Each wall is flat, endless, passes through zero and stands at right angles to its row. A trip goes straight from one point to another. List the walls that it crosses, first one first.
In the rows, zero is written as 128.

Walls:
(1): [112 103]
(2): [175 181]
(3): [153 124]
(4): [147 127]
(5): [129  87]
Trips:
[ 64 103] to [109 148] => 5, 1, 2
[165 142] to [112 150] => 3, 4
[ 82 150] to [161 159] => 1, 2, 4, 3
[114 112] to [132 111] => 3, 4
[155 124] to [143 151] => 5

Walls:
(1): [146 147 173 114 159 115 115 120 131  90  99]
(2): [162 125  99 106 158 123 152 116 119 163 120]
(3): [ 80  90 129 154 112 136 127 113 106  83 123]
(4): [137 140 126 121 132 154 140 103 131 158 182]
Trips:
[110 104 166  99 109 105  96  75 121 126 146] to [159 137  97 167 139 112  72 171 106 182 172] => 1, 3, 2
[133  91 131 166 125 147 133 121  94  91 167] to [156 109 177 143 106 161  80 192 119 143 129] => 4, 1, 3
[104 109 145 115 116 168 121 129 111 172 168] to [122 127  62 117  94 132 156 110 111 138 143] => 2
[105  71  92  88 103 155  64 129  95 149 128] to [172 140 109  78 100 124  86 106 175 162 137] => 2, 4, 3
[133 159  75 132 121  88 129 174 154 124  94] to [215 105  97 164  99 107 165  61 142 122 128] => 4
[116 144 127 131 132 111  95  94 142 103 147] to [124 123 105  79 148 124 103  89 103 118 111] => 2, 4
[146 129 121 149 119 151 115 148 140  84 130] to [150 158 140 106  95 143 116 116 153  93 130] => 3, 4
[ 84 163 144 111  82 182  92 141 161 152 158] to [142 154 115 158 147 100  95 130 151 152 133] => 2, 1

Walls:
(1): [139 112 118 159 152 106 137 162 134 162 121 112 194 136 113 137 122 131
 118 129 103 115 122  80  50 160 127 111 134  96 119 114]
(2): [ 98 151 130  83 124 158 125  94  87 108 114 101 109 132 140 120 162 107
 129 126 148 117 142  85 130 143 109 184 140 127 108 164]
(3): [112 148 167 105  88 119  93 153 133 128 143 128 140 103 137  97 118  70
 127 117 106 100 115 110 125 123 186 151 115  88 129 136]
(4): [114  65 112 150 116 166 123 113 118 104 146 128 135 110 106  97 116 148
  97  52  93 177  93 199 165 130 122 124 100  98 176 106]
(5): [101 107 120 114 150 117 107 111 145 103 134  47 136 147 164 114 108 167
 132 122 106  94  83 117 133 116 101 142 181 142 131 139]
(6): [160 102 135  85 120 105 142 112 167 134 154 152 177 137 159 126 136  99
 154 123 141 121 210  96  67 104 169 138 127  84 149  39]
Trips:
[124 128 169 132 102 139 120 125 120 134  74  90 115 174 118 131 127 172
 125 127 104 147 156 130 137 137 104 121  67  92 180 136] to [172 114 105 117 128 119 194 106 153 114 176 163 155 119 137 156  87 104
  61 180 117 129 116 116 123 119 158 141 132 146  92 136] => 2, 1, 6, 4
[130 162 161 115 139 103 177 134 112 166 154 133 172  89 116 120  82 135
 118 126 135 109 155 128 160 125 116 123 135  76 158 140] to [154 116 136  91 119 106 118 152 137  84 112  87 160  66 115 151 156 115
  63 144 157 193 118 118 132 163  91 114 143 111 113 103] => 4, 2, 3
[131 159 110 109 142 119 110 123  93 104  89 150 116 101  88 160 107 154
 127  99 198 142 157 143 141 121 102 162  37 165 122 103] to [ 99 133 151 101 174 149 119 177  96 162 137 127 106 109 133  96 137  99
 127 141 103 107 151 141 121 127 117 127 132 145 151 146] => 4, 3
[162 143 132 137 156 165 111 107 130 110 149 125  87 107 128 123 122  95
 101 137 124 120 153 121  80  74 143 145 118 131 137 120] to [172 141 119 101 135 150 117 111 145 136  91 143 160 140 109 132 153 136
 151 132 118 140  96 164 178 111 131 146 124 153  64 169] => 6, 3
[118 143  67 150 129 142 166 136 128 106 149 104  96 127 124 105 154 159
 110 117  99 137  97 163 135 126 144 135 189 110 140 104] to [151 140  76  68 178 137 173  91 133 110 125 116 123 202 146 111 123 149
 114 129 130 132 158 129 107  90 116 153 102 117 132 134] => 2, 6, 4
